Each row is a point. The window is the flat piece filled in between its corners: a triangle in 3 columns, a solid with four corners in 4, and so on. A path goes straight from each point to the next, and from the last back to the first. After which points does the path pass through the window?

Window:
[[  3 -27 -18]
 [-58   3 -10]
 [ 59  -7 -43]]
Path:
(1): [ 15 -14 -55]
(2): [-44 -18 -34]
(3): [-31 -10   7]
(4): [46 -1  1]
(5): [ 16 -29 -60]
(6): [-11 -39 -45]
(7): [ 14 -15   2]
(8): [45  6 -6]
(9): [ 31 -14 -53]
(10): [-11 -34 -46]
(11): [ 18 -16  11]
(12): [ 29  -3 -19]
Through the window after points: 4, 6, 8, 10, 12

Window, 4 rows:
[[-14  20 -17  -6]
 [ 18  53  22  -2]
 [-60  28 -16  -5]
 [  9 -15  15 -10]]
Path:
(1): [-2  6 -6 21]
(2): [-35  21  -4  23]
(3): [-48  22  -2 -44]
(4): [  7  28  21 -42]
(5): [12 15 22  6]
(6): [-40  19 -12  12]
(7): [-45  26 -10 -35]
(8): [-26  24 -14 -25]
(9): [-24  17 -15  29]
(10): [-23  10   1  18]
(11): [-18   9  -5 -19]
(12): [-13  17  -3 -28]
Through the window after points: 6, 8, 10, 12

Window (6 x 6):
[[-24  13   9 -25 -36  13]
 [ -1  31 -31  -7   0 -13]
 [ 27 -53   0  35   5 -34]
 [-28 -45   9  60   6  -9]
 [ 22  17  18 -19  -3  17]
 [ 23 -32 -19  -7  29 -12]]
Path:
(1): [ 22 -24 -29   1   2  20]
(2): [  1   3  15 -16  11 -25]
(3): [  8  19  21 -16   5  -6]
(4): [ 22  -1  -6   0 -12  29]
(5): [ 12 -22  -2  32 -10  17]
(6): [-12   1  20  -5  17 -26]
(7): [-19   1  26  -6   5 -37]
(8): [ 11 -13 -26  26 -32  18]
(9): [  7 -32 -22  25 -10  21]
(10): [  7 -21  23  -4  15 -23]
(11): [  4 -23  25   7   4  -9]
(12): [ 20 -43   3  31  -4  18]
(13): [  7  12 -18 -15 -29  24]
(14): [  1  14   6 -25  -2 -10]
(15): [-16  13  21   5   1 -27]
(16): [-10   2 -17  11 -16   9]
Through the window after points: 1, 3, 5

Window, 8 rows:
[[-18  40  14 -46  50  -9  30  18]
 [ 43 -12  22  29  -2 -25   5  24]
 [-25  58   8 -36  -8  -6  19  15]
 [ 36 -60 -16  24 -33 -39   4  -9]
 [-23   4  43  26  51 -12 -19   3]
 [ 34  24 -24  -1   4 -26  -5  -5]
 [ 29   0  28 -14   6  -4  -9 -12]
 [ 40 -47  -2  57  -6   9   8 -10]]
Path:
(1): [ 29 -32 -10  13  -2  -3  -6  23]
(2): [ 30  13  11  21   0 -28  15 -43]
(3): [ 28  29  20  18   0 -37  35 -30]
(4): [ -6  -7 -18 -31  -2  -1 -16  31]
(5): [ 17 -17  13   2   2  -9  -6  12]
(6): [  8   2  29  14   7 -27  30 -20]
(7): [ 32  13  15   7  13 -35  29 -42]
(8): [ 20 -10  14  -8   0  -2 -20  11]
(9): [ 25 -43 -15  27  10  36 -12  19]
(10): [ 33 -21  10  29 -13 -38  15 -11]
(11): [-10   8  39  30  12 -37  34 -25]
(12): [ 20 -19  -3  11  32  11 -44  28]
Through the window after points: 1, 3, 7, 9, 11
